Each row is a point. Each copy is the shape, with its points in the same order, turned, moved and blurred by noise. Say if it was mirrored as well.

Shape (5 x 2):
[[-1.90  0.27]
 [ 2.53  0.34]
 [-0.35 -0.72]
 [ 2.26  0.23]
 [-2.62  0.99]]
Copy 1 (5 x 2):
[[ 1.00  1.64]
 [-2.25 -1.40]
 [ 0.47 -0.15]
 [-2.12 -1.39]
 [ 1.29  2.67]]
Copy 1 is: mirrored
Copy 2 (5 x 2):
[[-2.55  0.28]
 [ 1.89  1.07]
 [-1.43  1.43]
 [ 1.62  1.03]
 [-3.19 -0.62]]
Copy 2 is: mirrored

Shape (6 x 3):
[[-0.10  3.31  2.06]
 [ 2.30  0.28  1.18]
 [-1.53 -3.09 -1.47]
 [-0.23 -1.04 -1.80]
 [ 1.83  1.26  0.16]
 [ 0.93  0.25 -0.42]]
Copy 1 (6 x 3):
[[ 3.05  1.81 -0.65]
 [ 0.84  1.54  2.64]
 [-2.32 -2.89  0.93]
 [-2.20 -0.63  0.55]
 [ 0.24  2.06  1.26]
 [-0.45  0.97  0.96]]
Copy 1 is: mirrored
Copy 2 (6 x 3):
[[-1.72  1.67  2.17]
 [ 1.46 -0.37  1.83]
 [-0.15 -3.62 -2.92]
 [ 0.63 -1.42 -1.84]
 [ 0.93  0.99  0.49]
 [ 0.04 -0.16 -0.37]]
Copy 2 is: only turned

Shape (8 x 4):
[[-0.08 -0.73 -2.84 -0.59]
 [ 0.09  1.19 -1.01 -3.50]
 [-1.60  0.43 -1.00  1.94]
 [-0.08 -0.08  1.25 -0.73]
 [-0.34 -1.49 -1.58  1.13]
 [ 1.25 -0.21 -0.33  1.90]
 [ 0.92 -2.06 -0.76  1.86]
 [ 2.40  0.30  0.22 -2.94]]
Copy 1 (8 x 4):
[[ 0.95  2.61 -1.19  3.47]
 [ 0.98  4.10 -1.73 -0.29]
 [-1.30 -0.46 -1.23  2.55]
 [ 0.84  0.13  0.31 -0.25]
 [ 0.64  0.53 -0.30  3.77]
 [ 1.70 -0.95 -1.40  1.90]
 [ 1.84 -0.29 -0.31  3.44]
 [ 3.35  2.58 -1.56 -1.00]]
Copy 1 is: mirrored
Copy 2 (8 x 4):
[[ 0.15  0.21 -3.67  0.69]
 [-0.97  1.25 -2.45 -2.94]
 [-1.27  0.81 -1.31  2.76]
 [-0.66  0.07  0.31 -0.51]
 [ 0.52 -0.68 -2.12  1.99]
 [ 1.51  0.65 -0.41  1.71]
 [ 1.66 -1.11 -1.15  2.17]
 [ 1.40  0.38 -1.11 -3.28]]
Copy 2 is: only turned
Copy 3 (8 x 4):
[[-0.65 -1.15 -3.20 -0.21]
 [-1.04  2.58 -2.57 -1.86]
 [-1.57 -0.74 -1.23  2.70]
 [-0.71  1.19  0.41 -0.27]
 [-0.68 -2.32 -1.49  0.76]
 [ 0.97 -1.01 -0.15  1.70]
 [ 0.31 -2.30 -0.19  1.01]
 [ 0.95  1.98 -1.14 -2.29]]
Copy 3 is: only turned

Shape (12 x 6):
[[ 1.56  0.70 -1.07  0.53  1.28  0.14]
 [ 2.63  1.60  0.68 -0.97 -2.91 -1.79]
 [ 1.14  1.80 -0.57  0.38  0.20  0.79]
 [-1.68  0.08  0.32 -2.35  1.41 -0.56]
 [-0.04  0.16 -0.47  1.62  2.41  0.00]
 [-1.93  0.11  1.26  1.15  1.28 -0.81]
 [ 1.29  1.64 -1.80  0.30  1.63  2.24]
 [ 0.11 -2.30  0.36  0.39 -0.24 -2.29]
 [-3.04  1.44 -1.36  1.82 -2.91 -2.26]
 [ 1.84  1.01  0.61 -2.44  1.29  1.97]
 [-3.77 -1.38  0.64 -1.27  0.50 -0.62]
 [ 1.93 -1.15  0.07  2.13  2.06  2.33]]
Copy 1 (12 x 6):
[[ 2.07  0.56 -0.06  0.56  1.29 -0.05]
 [ 3.18  0.17  1.45  0.32 -2.64 -3.05]
 [ 1.33  0.91  0.32  0.85  1.28 -1.49]
 [-0.32  0.06  1.03 -3.32  1.07 -0.47]
 [ 0.41  1.52  0.57  0.11  1.80  1.60]
 [-0.90  1.74  2.47 -0.85  0.55  0.88]
 [ 1.27  0.24 -1.10  0.99  2.98 -0.95]
 [ 0.49 -0.01  1.47 -0.76 -2.36  1.68]
 [-1.70  3.91  0.10  0.03 -2.98 -1.79]
 [ 1.98 -2.07  0.89 -0.96  2.67 -1.81]
 [-2.64  0.21  1.49 -3.18 -0.27  0.38]
 [ 0.79 -1.04  0.62  2.39  2.35  1.91]]
Copy 1 is: mirrored
Copy 2 (12 x 6):
[[ 1.50  0.10 -1.06  0.68  1.91  0.58]
 [ 1.32  1.02 -1.18 -1.19 -3.00 -1.16]
 [ 0.51  0.64 -0.83 -0.62  0.89  1.23]
 [ 0.28  1.80  2.22  1.64  1.69 -1.26]
 [ 0.02 -0.44 -1.18  1.29  3.22  0.07]
 [-2.16  0.34  0.08  1.15  2.27 -0.98]
 [ 1.09  0.46 -0.70 -0.13  2.59  2.83]
 [-0.05 -1.62  0.05  1.81 -0.06 -2.11]
 [-2.55  2.55 -2.62  3.66 -1.43 -0.52]
 [ 1.72  0.60  1.95 -1.88  1.31  0.69]
 [-2.26  0.98  2.51  3.36  1.30 -1.28]
 [ 0.27 -2.83 -0.31 -0.41  2.90  1.97]]
Copy 2 is: mirrored
Copy 3 (12 x 6):
[[ 0.27  1.42 -0.05  0.69  2.25 -0.23]
 [ 2.67  2.41  2.48 -1.55 -0.59 -1.36]
 [ 0.22  2.41  0.27  0.56  0.94  0.76]
 [-2.53  0.12 -0.07 -2.10  0.99  0.24]
 [-1.82  0.75 -0.09  1.64  2.38 -0.15]
 [-3.20  0.44  1.35  1.05  0.88 -0.60]
 [ 0.48  1.92 -1.50  1.44  1.96  1.86]
 [-0.78 -1.31  1.16 -0.26  0.56 -3.03]
 [-2.09  3.49  0.61  1.08 -2.57 -3.76]
 [ 0.47  0.63  0.57 -1.56  1.73  2.83]
 [-3.89 -1.04  0.49 -0.88 -1.26 -0.88]
 [ 0.81 -0.87  0.03  3.27  2.27  1.22]]
Copy 3 is: only turned
Copy 4 (12 x 6):
[[ 2.12  1.66 -0.16 -0.32  0.96 -0.20]
 [ 2.84  0.89 -0.34 -0.42 -4.12 -1.36]
 [ 1.99  1.76  0.09 -0.33 -0.54  0.96]
 [-1.54  2.37 -0.28 -3.39  0.15 -0.60]
 [ 0.34  1.59  1.34  0.43  2.23 -1.07]
 [-1.50  1.71  2.01  0.08  0.87 -2.33]
 [ 1.59  1.90 -0.20 -0.72  1.96  1.91]
 [-0.42 -0.56 -0.55 -0.22  0.13 -3.30]
 [-1.55  3.12 -1.28  3.34 -2.22 -1.15]
 [ 2.13  0.90  0.79 -3.54 -0.25  1.33]
 [-3.89  1.19 -0.21 -1.80  0.41 -1.29]
 [ 1.96 -1.13  1.20  0.31  2.82  0.36]]
Copy 4 is: only turned

Shape (12 x 8):
[[ 0.40  0.82  1.68 -2.58 -2.11 -0.67 -1.27  0.89]
 [-1.54 -2.43 -2.21 -1.37 -0.31 -0.09  2.02  0.32]
 [ 2.37  2.61  1.01  0.68 -1.00  2.44 -0.49  2.05]
 [-1.59 -1.25  0.21 -0.33  1.70  1.72 -0.45  1.00]
 [-1.85 -1.42 -1.54 -1.81  1.44 -0.71  0.19  0.47]
 [-0.82 -1.96  0.26  0.83 -2.42 -0.76 -1.48 -2.04]
 [ 1.80 -0.25 -0.06 -1.21 -0.56 -0.79  1.08  0.57]
 [ 1.72  2.50  0.29  1.37 -2.32  2.57 -0.60 -2.94]
 [ 1.99 -2.40  0.96 -2.56 -1.13 -0.79  1.31 -1.17]
 [-1.74  1.85 -1.08 -2.80  1.72  1.73  2.36  1.29]
 [ 1.09  1.42 -1.98 -2.85 -1.70  1.27 -2.70 -2.49]
 [-2.21 -0.74 -1.08  1.58  1.33 -1.76  0.81 -1.70]]
Copy 1 (12 x 8):
[[ 1.56  1.74  0.36 -3.03 -0.95  2.33  0.23 -1.45]
 [-0.32 -1.39 -0.33 -2.00 -1.45 -2.12 -0.68  2.16]
 [ 2.87  2.43  2.52  1.29  0.07  2.27  0.15  0.21]
 [-0.49 -1.59  0.31  0.26  1.36  1.10 -1.31  0.08]
 [-0.12 -1.02 -1.33 -1.98  1.14 -0.76 -0.83  0.35]
 [ 0.30 -0.82 -2.69  0.26 -2.77  1.33  0.46 -1.23]
 [ 2.32  0.10  0.26 -1.69 -0.05  0.31  0.85  0.91]
 [ 2.93  2.16  0.51  3.29 -1.07 -0.09  1.28 -2.97]
 [ 3.25 -2.32  0.01 -2.93 -1.69  0.09  1.19 -0.17]
 [-0.65  0.88  2.98 -1.44  2.69 -1.83 -0.90  0.34]
 [ 3.85  1.99 -1.37 -0.29 -0.23 -1.32 -1.38 -2.69]
 [-2.17 -1.11 -2.55  0.61  0.25 -0.92  2.01  0.40]]
Copy 1 is: mirrored
Copy 2 (12 x 8):
[[-0.26 -0.33  0.93 -2.64 -2.14 -0.11  0.03  2.36]
 [-1.23 -1.29 -1.43 -0.91 -0.04  1.55  3.32 -1.79]
 [ 2.88  0.69  0.27  1.61 -0.73  0.65  0.15  3.99]
 [-0.77  0.25  0.07  0.09  1.84  2.63  0.19 -0.10]
 [-1.82  0.96 -0.68 -1.79  0.47  2.03  2.17 -0.99]
 [-1.82 -0.89 -0.45 -0.18 -1.76 -1.18 -1.33 -2.09]
 [ 0.44 -0.45  0.44 -0.87 -0.30 -0.86  2.78  1.12]
 [ 1.87  0.94 -2.90  1.54 -1.30 -2.37 -1.84  1.42]
 [ 0.55 -2.12  0.17 -2.87  0.39 -2.04  1.87 -0.15]
 [-0.76  0.56 -3.03 -1.52  1.20  2.87  3.20  2.61]
 [ 2.26  2.02 -2.74 -3.20 -2.20 -0.20 -1.25 -0.53]
 [-3.48  1.47 -1.07  1.22  0.62 -0.68  2.10 -1.47]]
Copy 2 is: mirrored
Copy 3 (12 x 8):
[[-0.60 -0.59  0.73 -3.21 -1.50  0.31 -1.91 -0.10]
 [-1.04 -0.91 -1.53 -1.37  1.60  1.53  2.90  0.05]
 [ 0.74  2.60  0.36 -0.29 -0.35  0.48 -2.85  3.48]
 [-3.04  0.25 -0.32  0.82  2.07  1.39 -0.01  0.40]
 [-2.47 -1.03 -1.33 -0.89  2.57  0.38  1.71 -0.50]
 [ 0.02 -1.72  0.54  0.54 -1.59  0.82  0.19 -2.13]
 [ 1.24  0.06 -0.28 -1.99  1.49  0.13 -0.39  0.89]
 [ 3.00  2.80  0.57  1.00 -1.55  1.02 -2.15 -1.25]
 [ 2.13 -2.09  0.12 -2.33  1.90  1.39 -0.23 -0.91]
 [-2.26  2.93  0.17 -2.64  2.80  0.97  1.35  0.88]
 [ 0.53  1.86 -2.75 -1.42 -0.15  0.99 -1.87 -3.91]
 [-1.22 -0.80  0.87  1.61  1.00 -1.61  2.24 -1.20]]
Copy 3 is: only turned

Shape (14 x 9):
[[ 0.19  1.63 -0.83 -0.76  0.89 -0.93 -1.01  1.35 -2.33]
 [-0.35 -0.11  0.01  2.90  2.42 -1.06  0.05 -2.47 -1.10]
 [ 1.12 -2.89 -0.35 -3.83 -1.03  0.27 -1.16 -1.86 -1.65]
 [ 1.13 -0.94  1.14 -1.35  1.43  0.18  1.66 -0.72 -0.20]
 [-1.90  1.93  0.34  2.21 -0.76 -0.59  0.34 -0.98 -0.81]
 [-1.50  1.11 -1.61 -0.24  1.17 -0.75  0.37 -1.60 -0.81]
 [ 1.62  0.66  0.46  0.22  1.11  3.27 -1.22 -1.74 -2.19]
 [-1.60  0.08 -3.39  0.18  0.58 -3.16 -2.49 -1.40  0.60]
 [ 0.95 -2.72  0.56  2.32  0.27 -1.21  1.89 -1.40 -2.75]
 [-1.69 -2.12  0.78 -1.73  1.57 -1.24  0.24  1.85 -2.42]
 [ 0.33 -0.99 -0.78  1.25 -3.08 -1.46  3.33 -1.71 -3.80]
 [-2.02  1.47 -0.34 -0.64 -2.23 -0.58  0.13 -0.19  1.28]
 [ 0.30 -2.32  0.18  0.84  1.25  3.66  0.72 -0.89  1.39]
 [-0.98 -0.74 -0.61 -0.27 -0.05  1.87 -0.85 -1.83  1.05]]
Copy 1 (14 x 9):
[[-0.93 -1.09  0.13  0.98  1.41 -1.48 -2.80 -0.49 -0.13]
 [ 1.60  3.41 -1.59  0.86  0.20 -0.13 -0.92 -0.69 -1.89]
 [ 0.76 -1.91  1.15 -4.81  1.64 -0.18 -0.16 -1.95  0.43]
 [-0.02  0.68  0.56 -0.94  2.78 -0.12  1.34  0.02 -0.75]
 [-0.62  1.55  0.20  1.20 -2.18 -0.07 -0.81  0.83 -1.33]
 [-1.56  2.02 -0.86 -0.58 -0.11 -1.24 -1.47 -0.40 -0.30]
 [-0.18  0.34  0.54 -0.01  1.32  3.27 -1.18 -2.88 -0.38]
 [ 0.71  1.26 -2.64 -1.52 -1.24 -3.18 -2.63  0.28  1.90]
 [ 2.53  0.12 -1.54 -0.67  0.60 -0.17  1.09 -0.72 -4.14]
 [ 0.21 -0.77  0.11 -2.06  2.96 -1.40 -2.12  1.97 -2.31]
 [-0.23 -1.56 -0.70 -0.88 -2.27 -1.56  1.61 -1.57 -4.65]
 [-1.50  0.24  0.80 -0.50 -2.15 -1.02 -0.14  1.74  1.11]
 [ 0.13  1.12 -1.63 -1.57  1.67  4.11  1.32  0.78  0.30]
 [-0.22  1.34 -0.43 -2.32 -0.10  1.81 -0.55  0.00  1.23]]
Copy 1 is: mirrored
Copy 2 (14 x 9):
[[-0.79  1.57 -1.31 -1.43  0.91 -0.59 -0.08  1.74 -3.28]
 [-0.10 -0.96 -1.65  0.00  1.65 -2.41  0.36 -3.41 -1.98]
 [-0.57 -2.40  2.69 -2.93  0.48 -0.36 -3.36  0.94 -2.87]
 [ 1.07 -1.25  0.95 -2.83  1.45  0.25 -0.28 -0.76 -0.67]
 [-1.81 -0.06 -0.97  0.72 -1.28 -0.99  1.43 -1.56 -1.29]
 [-2.22 -1.26 -1.62 -1.90  0.09 -0.82  0.47 -1.00 -2.16]
 [-0.83  1.59  0.69 -1.98  0.68  0.59 -3.06 -2.91 -2.07]
 [-2.91 -2.27 -3.66 -0.76  0.61 -3.39 -1.52  1.11 -2.01]
 [ 2.40 -2.60  0.37  0.93  1.01 -0.36 -0.15 -2.21 -3.21]
 [-0.74 -0.97  1.50 -0.45  3.55  0.34  0.97  1.98 -2.62]
 [ 1.73 -3.43  0.47  0.48 -2.44  0.97  0.85 -1.19 -4.73]
 [-2.59 -1.12 -0.39 -0.52 -2.35 -0.56  0.74  1.02  0.22]
 [-0.62 -1.38  0.44 -0.71  1.75  1.91 -2.78 -2.60  1.61]
 [-2.45 -1.48  0.10 -1.18  0.04 -0.05 -1.90 -1.24  0.23]]
Copy 2 is: only turned

Shape (14 x 11):
[[-0.87 -3.06  4.89  1.48  0.84 -1.36  1.38 -1.74 -3.20  0.98 -1.48]
 [-0.72  0.58 -0.55 -1.17  3.25  1.91  0.47 -0.93 -2.15  1.90  0.57]
 [-0.59  0.38 -0.89  1.80  0.80  0.08  3.03 -1.33 -1.00  1.81  0.00]
 [ 1.80  0.93  1.18  0.39  3.77 -0.46  1.98 -0.39 -0.45  2.23  0.42]
 [ 2.04 -0.03 -0.64 -2.12  1.80  1.02  0.41 -0.75 -0.38 -1.40  1.62]
 [ 0.25  1.15  1.74 -0.10 -1.64 -3.30 -1.76  0.82  2.08 -0.61  0.23]
 [-0.42  0.45 -1.82  2.03 -2.08  0.79 -2.00  1.64 -0.61 -0.34 -0.95]
 [-1.42 -1.19 -1.05  3.57 -0.45  0.66 -1.12  1.33 -0.59 -1.35 -0.69]
 [-2.13 -0.43 -1.45  2.11 -0.45 -1.96 -1.55  2.29 -0.35 -2.01 -1.26]
 [-0.73  2.51  2.60 -0.11 -0.64 -1.58 -0.36  0.60  1.24 -2.38  0.27]
 [ 0.07  0.24  3.19 -2.68 -0.62 -2.22  0.91  1.98  1.98 -0.49  1.70]
 [ 0.31  1.60 -0.41  1.83 -2.17 -1.48 -0.15  3.35 -1.61 -1.23  0.11]
 [ 0.18 -0.24  1.74  0.14  1.45  0.88 -0.04  0.25 -0.45  0.10  2.71]
 [ 1.12 -0.12  0.55  0.21  1.29  2.55  1.76  1.40 -0.86  0.59 -1.02]]
Copy 1 (14 x 11):
[[ 1.58  0.51  2.22  3.09  0.89  0.48  2.15  2.83 -3.97  0.33 -3.96]
 [ 1.13 -1.82 -1.78 -2.25  0.11  2.94 -0.21 -0.01 -1.98  0.99 -3.43]
 [ 1.24 -0.48 -1.65  0.92  0.89  2.27  2.21 -0.73  0.26 -0.80 -3.49]
 [ 4.02 -0.14 -0.57 -1.38  1.32  2.23  1.24  1.48  0.07  0.64 -3.97]
 [ 2.13 -0.23  0.51 -2.64 -0.82  0.32 -1.29 -1.81  0.12  1.05 -1.53]
 [ 0.63  5.24  0.00 -0.60  0.06 -1.09  1.19  1.61  0.96 -0.08  0.17]
 [-1.12  0.66 -2.33  0.93 -0.73  0.34 -0.16  0.88  0.34 -2.59  1.06]
 [-1.11 -0.38 -0.42  2.19  1.78  0.74  0.00  0.94 -0.17 -2.36  1.12]
 [-0.29  1.24 -1.34  1.08  2.40 -1.25  0.27  0.26 -1.28 -2.90  1.50]
 [ 0.12  5.10  1.53 -1.14  0.35  1.23  0.40  0.42  0.01 -1.13 -0.09]
 [ 2.89  4.52  1.30 -2.35 -0.82  0.16  2.71  0.53 -0.68  1.40  0.62]
 [ 1.73  3.11 -1.95  1.73 -0.01  0.93 -0.30 -0.36 -0.68 -2.83  1.52]
 [ 1.36  0.56  0.67 -0.58  0.47  2.36 -0.06  0.37 -0.51  1.92 -0.79]
 [ 2.27 -1.56  0.12 -1.00 -1.46  2.70  0.84  1.23 -0.53 -1.52 -1.32]]
Copy 1 is: only turned
Copy 2 (14 x 11):
[[-0.47 -3.60 -0.23  0.27  2.40 -4.06 -1.75 -3.13 -0.71 -0.23 -4.81]
 [-0.15  0.88 -1.14 -0.09  4.47 -0.52  0.67 -0.77  1.51  1.11  0.21]
 [-0.90 -0.01 -0.15 -0.43  0.56 -2.21  3.14 -2.42  0.02  0.88 -0.93]
 [ 2.32  0.74 -2.31 -1.12  2.87 -1.20  1.42 -3.45  1.19 -0.74 -0.85]
 [ 1.06  0.55 -1.40  1.82  2.08 -0.14 -0.25 -0.98  1.14 -1.85  2.12]
 [-0.16  0.54  0.17 -2.05 -2.43 -0.37 -2.38 -0.79 -1.76 -3.30 -0.45]
 [-1.04  1.48  0.60  1.24 -2.05  0.84 -0.23  1.09 -1.81  0.86 -0.86]
 [-1.82 -0.12 -1.50  1.98 -0.95  0.65 -0.12  0.52 -3.53  1.13 -1.40]
 [-2.19  0.95 -1.82  0.16 -1.90 -0.72 -0.78  1.64 -3.38 -0.75 -1.09]
 [-1.19  0.04  1.25 -1.44 -0.24  0.00 -1.16 -0.71 -1.26 -4.84 -0.73]
 [ 2.37 -1.74  0.73 -2.88  0.33 -1.88 -1.44  0.30 -1.23 -4.23  0.92]
 [ 0.45  2.10  0.70  1.00 -1.67 -1.09  0.14  0.74 -3.31 -1.27 -1.74]
 [ 0.88 -0.97  0.21 -0.18  2.79 -0.17 -0.51 -1.83 -1.60 -0.50  0.81]
 [ 1.79 -1.30 -0.56  0.74  1.31  0.39  1.97  0.15  0.77  0.17 -0.96]]
Copy 2 is: mirrored
